Each row of a before or after table is a point. The points were changed in one or more steps. Then noise was added and the rows were shuffled. The steps act on how far a point lies along the listed directions, d1 being the first. Name the steps. A step turns or swaps two directions, mirrors them in a line or flattens them onto one, adds a multiple of one to another, or multiplies one. Angles are multiples of 10 degrees, from the lower direction toward the higher: turns from -170 to 170, lines from 10 to 170 but not 90. Use the fewest steps. Two steps may share a direction if one is a turn and the other turns, adds or multiplies; they go together, in the order done. Otherwise the lowest direction goes first.

Directions:
(1): 31  6 33
(2):  32   9 -31
(3):  10 -45  -2
Before (13 x 3):
0: -66  33 -39
1:  -5 -19 -31
2:  14   6 -10
3:  -3  -2  45
4:   2 -11   6
5: -12 -29 -12
6:  10  46   3
7:  12  18  29
8: -51 -21  49
9:  24  -1   4
10:  24 -16  25
11:  31 -21  -4
12:   4  -9  24
After:
0:  25 -21  27
1:   5   5 -19
2: -10 -29 -10
3:   6 -10  13
4: -15 -21 -41
5:  23 -22 -13
6:  13  -1  62
7:   5  41  -8
8: -12 -18  86
9: -58  35 -32
10:  17   1  -4
11:  14  -8  37
12:  17  24  37
Steps: add -0.7 times d2 to d1

Directions:
(1):  -6  53   5 -26 -22  22 -30 -11
(2):  50  20  14  -5  31 -30  -3 -25
(3):   3 -19   8 -62  23  22  16   7
(4): -28  13  28 -18  -5 -52   2  29
Before, 11 rows:
0: -12 -30 -38  35 -12  50   6  10
1:   4 -27 -19  47 -13  14 -17  -1
2:  69   9 -17 -37   8  58  -7 -50
3:  54  21 -17 -37   4  38 -19 -52
4:  48 -32  -6 -14  17  -1  -9 -37
5:  20  -7 -30   9  39   3  16 -19
6: -69  44 -25  39 -26  11 -12   8
7:  -8 -42 -19  20   7  28  -6  -3
8: -45 -25  -2   0  -8   0  24  54
9:  -5 -29 -28  38 -26  41  11  -5
10:  13   4  -6  27 -18 -46  -6   8
After (11 x 8):
0:  16 -35 -38  11  11  63  11  -4
1:  33 -33 -22  20  -4  13 -14 -39
2:  12  31 -10 -15 -25   6 -25 -26
3:  32 -33 -17  24   8  27 -11 -16
4: -45  48   5 -23  12 -17   0  10
5:  11 -48 -26  16  18  48  -5 -17
6:  26  17 -16  -4 -26  32 -15 -27
7:  19 -10 -43  29  28  20  12 -26
8:  29   1  -5  15  -5 -38  -4  -2
9:  23 -34 -26  11  -1  52  16 -20
10: -21 -31  -7 -11   7  20  27  39
Steps: add 1 times d1 to d4; flatten d2 and d3 onto the line at 140 degrees

Directions:
(1):  -2 -24 -50   2  -2 -26  12  34 -26   2 -44
(2):  -2  31  -1  20  38  -6  13  -4 -45 -50  12
(3): -15 -24  34  32   1  32  10 -22 -38  25 -32
(4): -36  11  20  -7  34  13  18  24  43 -16 -39
(5):   6 -55  29 -11   5 -10  35  28  -3 -16  34
Before:
0: -31  45 -38  -6   3  21 -40 -20   6  15 -66
1:   7  16 -36  -4  38 -49   6  34   7 -45  33
2:  41  -3  22  -9 -30   9 -25  -7  36  37  63
3:   2  25 -39  -1  10 -18 -26   7   1 -30  30
4:  11 -20  -7   3 -32   1 -21 -16 -25  27   3
5:  18  -1 -18 -10  -5 -17 -16  26  16  -2  30
6:  42   3 -32 -26 -21 -31   3  20  17   6  25
7:  10  39  -8  -8   7  -8 -12  -8 -18 -45  36
8:   3  -6  30 -25 -25  20 -19 -17  52  49  -5
9: -32  -3  45  -9  -8  43 -20 -11  44  40 -32
10: -14 -17  -9 -21 -27  -6  -7  17  20   1  -2
11:   4  12 -28   3  27 -15  13  13 -13 -22  -6
12:  15  49 -75   5 -43  -8 -60 -28 -33  41 -36
13:  16 -25 -49  11 -17 -38  26  16 -56   3   0
After, 14 rows:
0:  -3  21  43  -2   7  37 -15   3  71  33  -4
1: -23 -28   8  -8 -25   7   0  11   7  11 -17
2:   0  -2 -12  17  26  -1  19   3 -35 -11 -14
3: -19  -8  20  14  17  19  -1  18  10  12 -27
4: -31 -15  24  43  52   4  29  12 -33 -14 -33
5:  15 -13  28 -27 -36  15 -22 -19  37  51  11
6:  -9  22 -25 -18  -9  -6 -25   7  31   5 -16
7: -22  32  26  14  26  25   0 -16 -23 -31 -12
8: -33   6   9  32  28  25  -7  -9 -23  -7 -28
9:  -9  58 -58  12 -23  11 -53 -27 -22  42 -72
10:  25 -24  10 -21 -49   4 -34 -17   9  41  49
11: -23  17 -48   0  18 -29  28  37   4 -17 -49
12: -12   1  19   6  14  21  24  13  21  22 -58
13:  11  -1 -40   7 -38   8 -43 -42 -61  34 -11
Steps: turn d4 and d5 by 40 degrees; turn d3 and d4 by -150 degrees

Directions:
(1):  -6  56  -1  42  47 -14 -38   4 -16  16 -37  25 -11 -13  12 -25 -10   4
(2):   8 -23  11  14  17   6   2  22 -20  -3  19   0  43  13  70  12 -53   8
(3):  32  36  35  -4 -13 -19  14  34  17 -29 -21  17   8  16  11  39  32  48
(4): -24  -4   7 -39   4  -4  17  19 -42 -10  -9  51  54 -13 -34 -30   3   5
(5): -34 -10  16   4 -17 -38   1 -15 -61 -37  -4   8 -47  30  14  17  -1 -14
(6):  12   7 -80  -6 -23   0  25  11  -7  -1  13  32 -28  -2  32 -23   4  32
Before, 14 rows:
0: -48 -42  17   0   3  -8 -13 -54 -44  -5  11 -29 -27   0 -35  -2 -21 -52
1: -12   7  -6  11  -7   2  -9  18 -35  -1   3  36  11  -6   3 -30 -13   9
2:   9   4 -40  16   0  25 -18 -18  16  39  -1   1 -32 -16 -11 -20  14  -6
3: -26  31   6   7  20  -6 -20   7 -33   5 -39  31  -9 -14 -14 -40  -6  -8
4: -31 -45  15 -23 -13   1   3 -19 -30 -25  18  -5 -16  21  -2  13   2 -32
5:   4   4 -28   8  -3 -29   3  17 -56 -26   9  22 -24  24  59  -3 -37  19
6:   9 -32 -53 -30 -20  11  29  21   7  -1  26  24  29 -28  -9 -21  -1  18
7:   3  -5  32   4   3   4 -15   7  21   3   6 -21  17   5   1  20 -12 -23
8:   4 -14   4 -10 -35 -12  20 -10  -8 -18   4 -14 -22  12 -22  21  30  -4
9:   5  24  -2  -6  15   3   5   3   1  -6 -18  21  38 -21 -40 -20  12   5
10:  18  -7 -24  -6 -24  17   9   1  32  17   5  -3  -5   3 -10 -12  -6   1
11: -14 -15 -19   5 -24 -17  19  22 -35 -15  18  37  -1  24  45  -2 -25  23
12:  -4  12 -59  41  31  -4 -21 -21  20  34 -12   1 -39 -19  52 -32 -20  -7
13:   4  13 -37  -5  10  18   8  20 -12  18  -2  35  31 -23  -8 -38   0  32
After:
0:  -10  -20   23  -41  -15   10   14    3    0  -23    2   12    8   12  -28   11   26   -8
1:   51  -12  -57   -2  -22   26   17   17   75   17   26  -15    1  -29    6    3   12   31
2:  -14    7   -7   -8   18    2    1   -6  -27   -3   -9   23   41  -19  -32  -30  -12  -12
3:   12    1  -18   29  -35  -16   12   14    8  -13   17    4  -41   36   60   31   -9   30
4:   24   22  -22   34  -15  -38   -4    4  -23  -35    5  -12  -84   44   82   36  -18   27
5:   15   18  -32   21    3   10   -4    6    5   12    3    9  -16   -6   13  -10    4   32
6:   35   -3  -28    4  -23   30    6   -5   57   28    6  -16  -14    3   -2   -7   -3    1
7:    4  -36  -18   -8  -18   14   14  -15    1   14   22  -21    5   -4  -13   -2    0  -20
8:  -31    6   48  -38  -15  -26    6  -18  -34  -30  -27   18    3   -2  -88    6   46   -7
9:   19   17  -35   29  -10   14  -20  -23   29   27   -4  -15  -63   -5   -1    0   28    0
10:   14   46  -32   60   -1  -40  -19  -24   36   -1  -32  -19 -119   16   58   24   24   17
11:  -47   25   17    8    8  -30  -18   -1  -71  -23  -43   41  -39    5   -9  -28   -4  -15
12:   -9   18    4   21  -17  -12  -13   12  -33  -16   -4   26  -22    9   11   -7    6   17
13:   -6   -2   36  -27    3    1   -5   25    3   -2   -1   16   55   -2  -26    6   -5  -15
Steps: add 1 times d1 to d5; mirror d2 and d3 in the line at 30 degrees; add -1.5 times d6 to d4
